Each row is a point. To make a cloud, some directions were put in groups of two or more. Within a group, all points are equally far from the middle, so they leave a hole (a ring in 2 directions, a hollow ball in 3). The other directions are filled evenly. Then the cloud was stretched, turned, moved and blurred a little. Count the holes, and give their numbers of directions, smallest first.
In the rows, 128 means zero.

Cloud (20 x 3)
[[117 163 128]
 [179 113 103]
 [102 168 152]
 [148 111 145]
 [137 135 110]
 [193 163 152]
 [ 89 101  98]
 [145 165 155]
 [124 165 110]
 [197 160 145]
 [185  83 122]
 [139 136  98]
 [155 159  81]
 [120 122 165]
 [138 137 178]
 [ 88 105 117]
 [165  90 121]
 [108 132 173]
 [101 131 130]
 [150 125 147]]
Holes: 0

Cloud (19 x 3)
[[127 134 182]
 [168 143 168]
 [116 103 187]
 [117 152 133]
 [153 109 117]
 [167 149 152]
 [151 137 122]
 [115 130 187]
 [116  75 116]
 [148 143 158]
 [144  69 143]
 [123 150 135]
 [124 114 138]
 [171 110 136]
 [156 182 174]
 [145 190 170]
 [118 139 119]
 [100 123 171]
 [135  87 174]]
Holes: 0

Cloud (29 x 4)
[[168  97 160 124]
 [156  72 127 141]
 [112 139 176 107]
 [150 111 138  88]
 [130 128  85 141]
 [172 157 137 149]
 [133  76  99 142]
 [ 94 101 149 138]
 [135  81  93 149]
 [161 169 160 138]
 [143 108  87 155]
 [169 165 152 140]
 [ 88 129 110 160]
 [ 99 170 117 133]
 [149  85 132 181]
 [164 147 179 118]
 [155  88 161 145]
 [109 142 173 102]
 [138 109 130 189]
 [121 106 132  88]
 [122 169 140 158]
 [178 157 139 126]
 [157  72 125 156]
 [177 145 150 103]
 [157 140 137  83]
 [145  84 155 161]
 [ 90  96 102 140]
 [159 100 109 178]
 [162 156 138 162]]
Holes: 2 (2, 2)

Cloud (26 x 4)
[[117 136 185 117]
 [133  93  68 160]
 [123 133 110 113]
 [146 157  70 158]
 [137 110 165 111]
 [150 160  99 161]
 [ 89 102 140 141]
 [157 129  74 165]
 [149  82 123 145]
 [145 116 173 129]
 [108 107 150 130]
 [126 159 159  97]
 [106 150  72 149]
 [144 170  94 144]
 [118 136 115  87]
 [100 117  88 165]
 [139 142  69 131]
 [151  84  96 136]
 [107 117  76 163]
 [112 164 126 162]
 [167 174 104 131]
 [145 109  76 165]
 [128 100 166 131]
 [106 146 149  98]
 [160 159 153 100]
 [196 170 109 145]]
Holes: 0

Cloud (52 x 6)
[[158 165 146 163 113 118]
 [155 112 153 176 140 122]
 [137 139 192 142 147 112]
 [ 84 164 144 114  92 124]
 [155 127 157 129 165 167]
 [149  89 157 121  85 101]
 [169 161 168 128 100 144]
 [121 142 106  88  71 124]
 [166 117 126 128 108 175]
 [101 184 113  80 100 140]
 [152 118 201 121 123 134]
 [152  94 121 115 161 162]
 [145  69 156 124 111 101]
 [133 179  97 101  80 120]
 [147 113 115  93 154 175]
 [163 153 123 166 121 131]
 [139 108 136 146  75 137]
 [101 183  95  91 110 109]
 [117 151 128 119 178 130]
 [ 88 116 135 106 155 162]
 [183 121 113  86 147 135]
 [105 128 108 143 145 154]
 [150 121 136  56 105 137]
 [146 104 142 136 177 113]
 [171 109 161 131 132  74]
 [ 91 157 102  84 148 108]
 [138 162 146 153 116  79]
 [154 171  91  98 149 111]
 [159 121 160 155 113 167]
 [128 143 107  83 171 152]
 [103 145 109  71 129  82]
 [147 156 132 169 108 103]
 [133 134  89  89 149 163]
 [150 135 113  77 169 105]
 [186 136 101 121 133 101]
 [156 100 179  96 119 153]
 [142  84 158 110 169 147]
 [184 121 173 151 122 119]
 [185  91 143 134 114 102]
 [ 97 128 112  60 146 123]
 [ 95 132 140 159 103 125]
 [130  94 147 162 125 162]
 [100 171 128  70 154 134]
 [163 167 176 103 117 137]
 [125 159 162 149  91 145]
 [ 89 112 177 126 142 109]
 [133 184 100 121 106 149]
 [158 133 166 117 118  65]
 [124 141 162  56 111 118]
 [104 128 181  97 110 154]
 [142 156 112 105  93  64]
 [105 186 137  78 107 100]]
Holes: 1 (6)

Cloud (51 x 6)
[[151 103  89 155 108 111]
 [143 117 170 103 116  86]
 [104 118 193 161 124 104]
 [ 81 132 168 172 101 148]
 [115  97 147 180 113 110]
 [102 128  79 138 144 152]
 [118 173 119 114 162 135]
 [ 87 143 182 140 111  91]
 [ 95 119 144  84 131 128]
 [159 161 122 135 150  65]
 [171 156 107 112 139  71]
 [134 125 167 118 161 164]
 [169 116  83 124 155 140]
 [ 91  98 174 145 157 160]
 [119 120  90  82 103  98]
 [104 142 156 121 109  63]
 [140  79 102 134 107 147]
 [110 134 127 105 189 114]
 [ 72 132 122 107 136 126]
 [141 106 178 133 121  92]
 [144 159 105  85 150 126]
 [150 102 116 132  85 143]
 [118 170 141 150 176  98]
 [110 158 150 142 119 181]
 [137 101 173 132 115  94]
 [143 115 119 139 191 154]
 [129 145 177 182 159 148]
 [ 83 161 146 143  94  98]
 [103 137 106  89 100 143]
 [122  68 134 124 148 149]
 [138 129 112  84 177 104]
 [143 154 138 147 166  65]
 [165  91 146 141 156  94]
 [117 131 109 118 102  62]
 [101 151 185 131 127  76]
 [159  94 122 130 164  76]
 [114 120  69 105 126 132]
 [141  74 123 143 134  94]
 [ 77 115 179 170 124 144]
 [ 80  95 133 176 160 145]
 [101 110 146 176 168  88]
 [ 99 162 155 116 176 110]
 [104 130 103  84 102 132]
 [161 144 125 156 161  77]
 [144 105 145 161 165  74]
 [ 73 142 130 111 114 142]
 [157 148 122 170 153  92]
 [106 159 106 166 120 100]
 [121 120 102  82  99  90]
 [ 82 160 110 153 125 119]
 [116 102  77  97 129 109]]
Holes: 3 (2, 2, 2)

Cloud (86 x 8)
[[118  95 184  77 151 115 123 179]
 [108 114 157 140 190 142 143 148]
 [ 99  98 172 101 117 167 104 168]
 [161 132 102 175 103 120 116 152]
 [122 113  93 139  93 153 130 165]
 [178 110 142 115 106 142 143 148]
 [119 133 146 138  77 146 153 150]
 [116  91 185  94 115 149  88 178]
 [117  63 132 141 125 120 129 121]
 [138 159 173 127 109  68 104 159]
 [122 173 119 107 140  78 137 120]
 [109 152  82 116 130 127 110 121]
 [123 126  81 113 153  98 152 114]
 [ 71 118 122 150 147  91 148 132]
 [117  93 220 106 139 135  74 137]
 [158 151 114 175 145 144 119 137]
 [120  97 160 164  99 162 145 109]
 [132 110 125 130 170 183 149 120]
 [163 121 144 142  86 121 108 168]
 [148 110 192 114  96 114 115 101]
 [158 119 118 144 157 100 181 150]
 [150  96 103  90 139 115 147 119]
 [117 172 116 192 143 110 139 112]
 [154  89 180 122 101 144  84 166]
 [115 141 127 183 108  76 130 112]
 [149 146 113 129 183  92 135 160]
 [121 115 106 155  94 185 104 137]
 [149 113  98 130 189 134 159 145]
 [123 168 200 132 129 142 126  98]
 [ 97 153 117  83 137 118 113 139]
 [131 112 177  83 182  85  87 154]
 [127 130 100  85 174  95  96 162]
 [ 88 119 142 152 167  76 154 114]
 [176 138 146 108  97 104 108 141]
 [118 122 138  69 123 130  58 161]
 [125 147 124  67 148 102 128 139]
 [145 160 115 140 142 126  73 157]
 [123 100 119 139 141 169  75  88]
 [121  85 147 150 149 109 176 121]
 [120 103 144 118 109  98 119 195]
 [104  90 129 140 193 161  94 131]
 [165 124 182 101  89 127 131 129]
 [151  76 120  71 122 125 131 161]
 [119  81 128  82 160  86  92 177]
 [100  97 185  82 126 175  70 137]
 [108 146 152 200 112 116  92 114]
 [148 131 112 174 104  97  91 157]
 [154 155 152  91 135 102  92 107]
 [154 122 107 129  97  91  81 139]
 [117 134  74 157 182 126 141 117]
 [107 113 116 168  82 158  95 130]
 [ 95 109 126 174 108 127 159 116]
 [ 91 103 113 169 140  91 150 158]
 [129 102  99 159 117 142  90  95]
 [108 130 148  92  89 159 134 110]
 [ 89 152 152 142 154 148  77 144]
 [158  83  77 142 143 150  97 155]
 [150 120 129  70  96 129 119 131]
 [103 137 202 146 130 134 144 138]
 [154 139  76 144 150 135 100 153]
 [136 108 103 100  87 103 111 140]
 [157 126 182 145  95 169  82 130]
 [153 122 132 140 120  61 132 124]
 [133 113  98 141 179 127  82 103]
 [108 108 113 100 131 127 114 192]
 [113 132  98 149 179 144  95 160]
 [141 132 198 122  89 157  53 132]
 [112 154 169 121 132 162  50 136]
 [108 139 132 156 121 118 165  82]
 [160  83 104 133 165 144  79 129]
 [127 139 146 127  91 177 151 124]
 [119 123 126 193 151 100  79 137]
 [167 146 131  97 145  94 107 124]
 [112  73 101 138 160 178 118 125]
 [ 80 128  96 137 132 126 148 151]
 [160 100 144  94 178 144  73 139]
 [ 95 125 163 121 106  90 154 103]
 [150  81 127  79 151 142 155 137]
 [111 177 164 121 122  94 134  90]
 [103  77 138 148 156 166  70 122]
 [ 81 156 120 125 158  95 103 155]
 [ 98 161 166  78 140 111 127 141]
 [119 109 168 164 139 125 157 159]
 [167 109 166  98  86 137  74 152]
 [119 151 180 160 107 120 142 151]
 [113  84 202  83 155 102  90 143]]
Holes: 2 (4, 4)

Cloud (89 x 8)
[[135 133  94 114 158  89 169 128]
 [108 135  92 162 111 152 137  96]
 [100  91 126 183 154 142 134 141]
 [ 88 112 100 158 110  92 133 155]
 [159 126 125 144 149  88 103  92]
 [140 174  82 146 127 137 137 154]
 [149 129 166  89 113 201  97 108]
 [141 166 176  74 124 137 103  90]
 [106 154 142 115 104 106 108 180]
 [105 178 116 143  66 150 105 169]
 [131 198 112 139  97 127 103 105]
 [148 160 156 154 137  96 151 149]
 [124 165 115 148 109 148 184 119]
 [145  50 111 119 153 153 117 129]
 [119 112 187 109 147 129 109  64]
 [146 206  91 112  87 133 125 125]
 [120 150 101 112  61 128 172 172]
 [123  92  93 177 194 102 179 134]
 [119  81  86 129 138 137 143  82]
 [105 172 116 118 154 148 146 101]
 [133 150 179 137  94 149  86 122]
 [119 138 144  96 114 179  81  76]
 [ 94 137 119 142 105 171 104 127]
 [115 188 120 112  98 111  89 100]
 [157 169  73 117  95 131 132 136]
 [183 132 143  80 155 136 107 101]
 [113 115 109  94  98 177 113 138]
 [110 137 124 114 145 135  82 124]
 [125 165 138  87 112 150  82  85]
 [126 102 138 103  57 148  91 128]
 [109 132  93 170  93 130 109 127]
 [122 171 158 165 113 126 155 137]
 [138 157 123 138  86 142 129  73]
 [154 168 174  71 104 135  79 131]
 [133 135 116  84  88 166 111 166]
 [151  97 163 136 171  97 153 119]
 [149 217 129 153  82  95 153 145]
 [110 101 127 122 118 200 135 137]
 [144 153  84 140 134  62 124 136]
 [140 199 114 110  76 145 120  96]
 [123 198 173  89  61 136 121 135]
 [109  84 133 116 146 112 165 148]
 [102 121  99 186 149 111 139 143]
 [124 119 158  99 119 126  70  80]
 [139 129 116 135 124  72 172 168]
 [ 90 128  99 129 141  90 143 149]
 [120 109 131 148 112 107  86 153]
 [141  74 117 125 102 123 113 154]
 [130  77 180 118 137 124 104  96]
 [124 136 187  79 122 158  92 119]
 [182 201 155  80  72 106 107 155]
 [153 149 163 143  78 130  80 112]
 [119 193 107 115 107 135 173 148]
 [ 80 112 133 140  92 148 156 134]
 [158 116 106 124  92  96 120  88]
 [103 130 108 110  97 180 106 116]
 [ 92 161 108 144 124 161 126 133]
 [128 168  88 139 134  73 120 145]
 [ 89 133 162 160 143 125 155 123]
 [125 123  83 150 129 156 163  97]
 [151 128 131 142 121 100 112 189]
 [143 145 182 124 137 148  82 130]
 [106  92  89 123 140 179 160 125]
 [116  92  98 136 142 115 193 125]
 [146 128 108 107 139 164 151  76]
 [121 173 140 173  93 116 159 154]
 [161 124  84 140 164 122 158 112]
 [126  97  90 124  90 151 109 109]
 [138 134 169 119  72 176 106 113]
 [171 165 140 133 100  57 122 127]
 [143  98 100 154  96 120 123 173]
 [105 151 131 156 126  70 157 145]
 [118 131 160 118  78 163 152 120]
 [115 141 100 105  65 150  97  97]
 [141 135 131 131 148 126  81 153]
 [141 132  82 161  87 125 114 117]
 [112 141 114 114 148  95 165 167]
 [128  75 112  98 158 126  97  98]
 [132 109  83 130 139  83 162 111]
 [ 78 154  96 129  88 111 141 110]
 [152 133 109 136  99  91 180 131]
 [154 132 117 170 163 119 159  88]
 [103 140  97  97  79 120 155 174]
 [120 153  93 186 116 100 151 175]
 [100 141 140 120 148 129 129 170]
 [171 140 155  66  97 103  94 134]
 [117 206 143 132 100 107 130 101]
 [170  95 120 143 150 124 125  76]
 [124 155 111  84  97 126  98 180]]
Holes: 2 (3, 4)
